Every row gives one point. Each copy is the shape, with its points in the same order, turned, moved and blurred by noise. Is it also mirrored, or only turned?

Shape (9 x 3)
[[ 12  25 -21]
 [ 16 -37  34]
 [ 19 -19  37]
 [-22   6 -22]
 [  9  -6  17]
 [ 13  26  -4]
 [-16  23 -20]
 [-12 -27   9]
 [ 12  27  25]]
Copy 1 (9 x 3)
[[  5  10  22]
 [-25 -60 -13]
 [-28 -53   5]
 [-16  21 -10]
 [-21 -28   6]
 [ -7   0  28]
 [-15  25   9]
 [-27 -22 -24]
 [-27 -17  36]]
Copy 1 is: only turned
Copy 2 (9 x 3)
[[ 25 -20  19]
 [-39  33  23]
 [-24  36  22]
 [  4 -14 -13]
 [-11  14  16]
 [ 16  -4  19]
 [ 29 -16 -10]
 [-30   8  -9]
 [ 21  27  20]]
Copy 2 is: only turned

Shape (10 x 4)
[[ -4 -27  26 -10]
 [  4  53  -2  21]
 [ -9 -21  31 -15]
 [ 28  22 -38  -2]
 [  5  49  12  11]
 [ 12  41  21   4]
 [-25 -19   5 -28]
 [ 16  -5 -22  26]
 [-22 -19  13  -8]
 [-15  19   9 -25]]
Copy 1 (10 x 4)
[[-14 -27  17   7]
 [  4  15 -60  35]
 [-24 -23  14  10]
 [ 17  42 -21  11]
 [ -3   1 -47  44]
 [ -1  -6 -31  52]
 [-41  -3  16   3]
 [ 19  10 -26 -12]
 [-27 -20   3  -1]
 [-35   8  -7  30]]
Copy 1 is: only turned
Copy 2 (10 x 4)
[[ 40  -3 -15   8]
 [-28  13  26  41]
 [ 44   3  -9  10]
 [-37   4  19 -16]
 [-16  22  24  39]
 [ -7  30  17  32]
 [ 43 -17  17  -2]
 [-26 -16 -14   3]
 [ 35 -16   2  11]
 [ 22   9  36  13]]
Copy 2 is: only turned

Shape (11 x 6)
[[ 12  21   2  12   5  25]
 [ 32  16  40  -4  -1   1]
 [-55   2 -20   0   2 -13]
 [ -6  13  13  10  18 -10]
 [ 18 -19  -1  -1 -14 -32]
 [ 16  38 -35 -41 -12  -1]
 [ 32  12  13 -22  -1   8]
 [ -4  15  16  14 -23  21]
 [  1  -7 -22 -60  25 -14]
 [ -2   9   1  32 -18   7]
 [ -1 -11 -13  -7   0 -21]]
Copy 1 (11 x 6)
[[ 12 -10  -3 -15  35  -3]
 [  9 -10  21  32  40   4]
 [-36 -15 -12 -34 -30  10]
 [-24  -1   0  -1  21   7]
 [ -1   5 -18  36 -11  -8]
 [ -2 -50  -6   1   9 -56]
 [ 12 -12  16  18  25 -22]
 [ 19 -23  -1  -8  17  23]
 [-24  -2  27   1 -22 -60]
 [ 13 -10 -26  -5  17  19]
 [-13   2 -11  10 -14 -14]]
Copy 1 is: mirrored
Copy 2 (11 x 6)
[[ -1 -27  -9  18 -16   7]
 [  0  16  -9  17 -40  21]
 [-45 -21  -2 -35  17 -24]
 [-24 -10   3  -7 -30  -7]
 [  2  26 -10  -4 -12 -36]
 [ -1   8  33  24  35   3]
 [ 15  13   4  12 -12  17]
 [-17 -13 -35  17  -6   8]
 [ 14  14  43 -37  16  -1]
 [-19 -18 -31  17 -12 -18]
 [ -4   8   2 -15  -3 -30]]
Copy 2 is: only turned

Shape (9 x 6)
[[ -8  22   8  34 -37 -21]
 [ 17  -1  -4  28  16  53]
 [ -1  12  -7 -37  21 -21]
 [ -4  18   4  -9  -8  50]
 [ -1 -13 -22  16  20 -23]
 [  4  12  22  -9  20 -13]
 [ 13 -21  -5 -11 -11 -17]
 [ 32  25   6  10  22   6]
 [-16  -5   2 -12  -3  33]]
Copy 1 (9 x 6)
[[  7  31   1   4 -38 -17]
 [-60  13  -2 -16  28  -6]
 [ 23 -22 -42  -4  16   7]
 [-16  20  -3  -8  44 -25]
 [-18 -22 -19   9 -21  20]
 [  9 -13 -23 -29   0  -4]
 [ 12  -6   4  -3  -1  30]
 [-19  12 -34 -34   7   5]
 [-12  -7   6   2  33 -16]]
Copy 1 is: mirrored
Copy 2 (9 x 6)
[[-29  23 -15 -15 -34  18]
 [-49 -27  -8  -1  49  21]
 [ 26   4  27  27   4  16]
 [-45 -26   4  37   5  21]
 [ 11   6  19 -27  19   5]
 [  3  22   1  24  14  16]
 [ 17 -12  -7  -7  -2  -3]
 [ -5   5  -9  13  31  47]
 [-30 -24  13  26   9 -10]]
Copy 2 is: only turned
Copy 3 (9 x 6)
[[ -7 -40  12   0   8 -50]
 [-32  -6 -58  -8  35  -4]
 [  6  40   7  15 -10  -7]
 [ -3 -16 -52  16   3   3]
 [-31  18  19  -9  26 -12]
 [  8  22  -8 -15  -2 -22]
 [ 10  10  13  11  36 -11]
 [-15  23 -34  -4  13 -40]
 [  0 -11 -27   5   9  19]]
Copy 3 is: mirrored

Shape (11 x 8)
[[  5  27   2   9 -15 -20   0 -21]
 [-16  20 -24 -28   9 -20  24  13]
 [-25 -24  37  -6  12 -14  -2 -28]
 [  5 -23  15  19  28  26 -21 -10]
 [ 35  14 -22  -7   9 -16  30   1]
 [ 28  -7  14  -5  11 -37  -5  38]
 [ 21 -10  13 -16  -6 -53  37  15]
 [  3 -20 -17  -2 -12   8   5  50]
 [ 25 -16  45 -11   4  33  -3   2]
 [ 22 -32 -26 -26  26  36 -13  14]
 [ 18 -10   2  -4   4  -8 -22 -22]]
Copy 1 (11 x 8)
[[ -1 -12  -6  17   2  -4  42  -8]
 [ 26   3   0 -36  26  19  42  12]
 [-25  -6  -2  -7 -25  -1   9  44]
 [  5  -9 -15  12  -1 -10 -31  27]
 [ 13  27   8  -7  42  -8  25  -9]
 [ 30  42 -26 -21  -4 -33  14   0]
 [ -1  36  10 -27   5 -35  44  10]
 [ 52  -3   4 -37  -4 -21   1  -1]
 [-23  -6 -19 -20  -7 -22 -32  -5]
 [ 26  10   5 -31  11  22 -43   4]
 [ -4  16  -6  17 -18  12   2  -5]]
Copy 1 is: mirrored
Copy 2 (11 x 8)
[[ 28   1  13   8 -42  -8 -20 -15]
 [ -2  -4 -24 -13  -8  11 -60 -20]
 [-19 -44  17 -13 -17   3   5 -19]
 [  9 -26  23  11  20  13  14   4]
 [ 22  11 -16  -5   9 -37 -40 -22]
 [  0  26 -13  -3  18  -5   7 -42]
 [-22   5 -20 -25 -11 -45 -21 -41]
 [-22  31 -26  -2  21  -4 -10  15]
 [ 24 -26  -1 -29  21  -6  28  15]
 [  2 -24 -35  14  53  10 -13  12]
 [ 18 -28  -5  19   1  -4   3 -23]]
Copy 2 is: mirrored
Copy 3 (11 x 8)
[[ -8 -20  29 -19  -2 -21   1  -9]
 [ -4 -43  21 -32  15   8 -19  31]
 [ 15 -16  22  42  12  22 -21  -9]
 [ 11   8 -27  28  18   0   0   0]
 [  1 -35  -9 -46  16 -15 -31  -2]
 [-31 -20 -23 -11 -16  19 -43  -1]
 [ -6 -51   8 -31 -13  31 -54 -14]
 [ -2  -6 -26 -35  -2  43   3  22]
 [ 33  15 -24  20 -18  -3 -31   2]
 [ 10  18 -45 -17  45  18 -22  33]
 [ -6  17   0  -1  15  -4 -22 -13]]
Copy 3 is: only turned

Shape (15 x 9)
[[  0  -4 -34   1  10  -3  13 -19  -7]
 [ -3  15  15  22  10   5 -25  18   3]
 [  6   6 -34 -32 -10 -16 -10   1 -10]
 [ -8  16 -18 -23  -3 -11   4  -1  11]
 [ 12  -7 -32   7  25   4  16  25  -4]
 [ 11 -12   1 -17  28  17  -7  -3  23]
 [ 14  26   9  12 -10   8  -6  -3  -2]
 [  4 -15   0   8  -3 -19   7   1 -14]
 [-18 -39  -2   5   5 -60 -15   0 -25]
 [  6  -6  -8  -2  -5  17  11   1   5]
 [ 22  24 -17  -1  30   2  38   4 -11]
 [-13 -24 -21 -18 -14  12  13   6   6]
 [ -7   8 -23  -4  21  19  13  14 -19]
 [  8   7 -19 -26 -30  18  -6   3  -1]
 [  9  14  16 -14   0  25  22 -51 -21]]
Copy 1 (15 x 9)
[[  9  15 -16 -18  10  23  -7 -11   3]
 [  1 -17  -6  22 -12   4  24  26   3]
 [ 19 -19  -2 -21   3   4 -15 -23  30]
 [ 23  -5  -9 -22   7 -11  -2  -3  17]
 [ 30  -1 -15   9   0  22   2 -21 -21]
 [  3  -1  15  12  29 -11   9  -7 -13]
 [ -3  -1 -12  13 -15  -3 -11  23  14]
 [ 19  19   3  -2  -2  24  11   7  16]
 [ 30   8  17 -18  12  53  38   4  42]
 [  8  19  -2   3  -5  -4  -3  -6  -4]
 [ 34   6 -16  -3   7  15 -31   9 -28]
 [ 14  20   6 -20 -13  -8  14 -29   4]
 [ 13  -5  -5 -12 -10  16  -4  -9 -29]
 [  1   2   2  -3 -20 -20 -16 -20  19]
 [-22  30  10 -19   6  -1 -39  29  -5]]
Copy 1 is: mirrored
Copy 2 (15 x 9)
[[ -5 -12 -10 -21  22  18  -4  15  -8]
 [ 10  10  10  29  23   5  -4 -28  -2]
 [ 24 -21   5 -22  -1  -1   6  14 -32]
 [ -1 -14  -9 -15  -8  -2  -9  -8 -23]
 [ 12 -12   6   8  11  38 -26  18  -5]
 [-21   5  15  -7  -9  27  -5 -15  -7]
 [  7 -15  -7  22  13   5  13 -19   6]
 [ 13 -12   8  -4  27  -2 -13   2  14]
 [ 25   0  35 -31  44 -31 -40   1   6]
 [-10  -3  -4   5  -9  12   1   8   7]
 [ -8 -45 -10   4  17  44 -10   0  -7]
 [ -9   5  -3  -9 -10  -2 -10  32  -4]
 [ -7 -18   5  12  16  27 -11  21 -20]
 [  9  -6 -10   4 -17  -3  21  12 -16]
 [-45 -31 -12 -10  19   1  38  -4  13]]
Copy 2 is: mirrored
Copy 3 (15 x 9)
[[  2 -22 -14  29 -20  17  15  13 -11]
 [ 17  17  -3 -14   5   1  -6   2  26]
 [ 12  11  -4  44  -2  33  22   2 -20]
 [  3  -8  -2  13   4  29  15  -5 -15]
 [ -8   9 -19  -2 -27  18   8  34  -2]
 [  7   7  15  -2 -34   1 -10  -3 -15]
 [ 28 -12   8  -5  17   3  10  12   7]
 [  6  -7 -21  15  -1  -9  33   2   4]
 [ -4   9 -48  38 -15 -11  42 -38  22]
 [ -5  -7  -2   1  -1  -4   1  18 -18]
 [ -7 -16  12  -1 -29  28  36  41   1]
 [-25  -3 -19  18  -3   7  -2   3 -35]
 [-15   0  -2  17 -15  18   4  33   7]
 [  7   3   4  24  24  11   4  17 -36]
 [ -4 -49  43  22   1 -14  27   9  -4]]
Copy 3 is: mirrored
Copy 4 (15 x 9)
[[-28 -20 -15   3   2 -18  -4 -21  12]
 [ 33  -6  10  19   4  10  -5   2   5]
 [-32   8   9  14  24 -36  -3  -1   3]
 [-30   7   6  25   2 -11  -8  -3 -10]
 [ -6  -3 -18  25  12  -4  21 -32  28]
 [  8  -3 -37  27  -4 -13   6   2 -11]
 [ 12   0  18  19 -19  -9 -18   3  15]
 [-10   3  -3  -9   1  -2   6   8  22]
 [-23  13  -9 -41  43  15   5  23  17]
 [ -9 -14  -5  19 -18 -13  12   0  10]
 [-13  13 -13  18 -21 -12  -7 -50  24]
 [-30 -13  -4  15  -5 -13  32   5  -1]
 [ -2 -10   2  13  -2 -17  19 -39   4]
 [-19  -7  14  30  -9 -38   9  16   2]
 [ -8  -5  -4 -16 -57 -37 -22  -9  -7]]
Copy 4 is: only turned

Shape (16 x 11)
[[  6  -9  -4  -8  23  13 -15 -14  -1  -8   8]
 [-15 -26 -23 -10  27  26   3 -21 -39  13 -19]
 [ -2 -21   6  14  26 -23 -35  12  -6   7 -17]
 [  5   9 -22  25   5   1   4  -4  18  17   9]
 [ -5   6 -27 -31 -10  18 -17   6   5   2  28]
 [ 12 -26 -39  -1  26  21 -15 -13  -5  25 -12]
 [  1   7 -10  18   0   1  -4  -9 -24  -7 -14]
 [-29  -2  22 -11 -21   0 -13 -12  25  -3  -9]
 [ -4   4   4 -21  -7  19  -6 -20  -1  30 -41]
 [  2   8 -15   5 -10   7 -14  13 -16 -22   3]
 [  7   7  -2  20  47   6 -11  -1   4   4  -1]
 [-10  21 -18 -18 -13 -21  15   7  11   9  -9]
 [-17  37  -8   5 -32   3 -14  29 -26 -19  14]
 [ 27  -3  24  15  -9 -14 -17 -27   7   5  13]
 [  4  -7   4  -3  -3  -2   1  14  -5 -21 -21]
 [  4   4 -19  17  17   7 -23 -29 -28 -28  -6]]
Copy 1 (16 x 11)
[[  8   3  14 -13  13 -13  -6  -7  26   1   7]
 [  5 -14  50   1   9  -3 -42 -31  16   1 -18]
 [ 23  20  20  33   3 -13 -24  21  18 -16  20]
 [ 43 -26  -1  -3   1  10  -3   0   3  -7  16]
 [ -3 -24  -9 -15   9  18 -12  12  39  24   8]
 [ 18 -27  49   2  13   8 -17 -11  29 -16  13]
 [ 25  11   1  -2  -1  12 -31 -13   8 -15  -6]
 [  3   1 -23  13  42  -4  -9  20  -8   9  -9]
 [-13 -27   6   8  31   2 -35  -2  -6 -30 -10]
 [ 15  12 -13  -1  -6  21 -19  -7  30   2  -2]
 [ 34  -2   8   5  -2 -27 -10 -16  20 -18  26]
 [ 18 -31 -22   1  -8   6 -21  25   8  -6 -23]
 [ 12  12 -48   0 -17  30 -40  -4  22  18   1]
 [ 14  21   4 -23  10   4   4  21 -16 -19  21]
 [  4  12  -9  20  -5   4  -7   0  18 -15 -20]
 [ 33  27  13 -21  14   5 -31 -21  31 -13  -3]]
Copy 1 is: only turned
Copy 2 (16 x 11)
[[ -2 -15  -6  12  20   6  -6  -3 -28  -4 -14]
 [  8 -11 -15  10 -28  22  19 -12 -53  -2 -19]
 [  7   7  22   6  12 -16  29   9  -9   7 -36]
 [  8   2   1  31  13  -5  -1 -29  -5  26  12]
 [-37 -32  -8  24  10  -3   0 -26 -11 -16  11]
 [  4 -15   2  19  10  19  34 -24 -48  17  -5]
 [-10   7 -12  11 -10  11  -6  -6 -10  27 -21]
 [ -6  15  10   5   5   9 -10   6  16 -29  14]
 [  3 -13  23  -1 -18  45   8  -6  -6   1   7]
 [-37  -5 -11   7   3 -10  -7  -8  -8  17 -13]
 [ 22 -11   8  27  13 -14  -4   6 -27  25 -15]
 [ -4 -19 -11   8 -12  -3   9 -17  30   7  14]
 [-60  -5  -5  18 -21 -23 -24 -10  15  17  -9]
 [  6  11  13   5  38  12 -23 -24  10   6 -27]
 [-10  -2  -5 -21   0  -6   1   3  -2  11  -6]
 [-18   2 -24  23  10  19  -8  11 -26  22 -33]]
Copy 2 is: mirrored
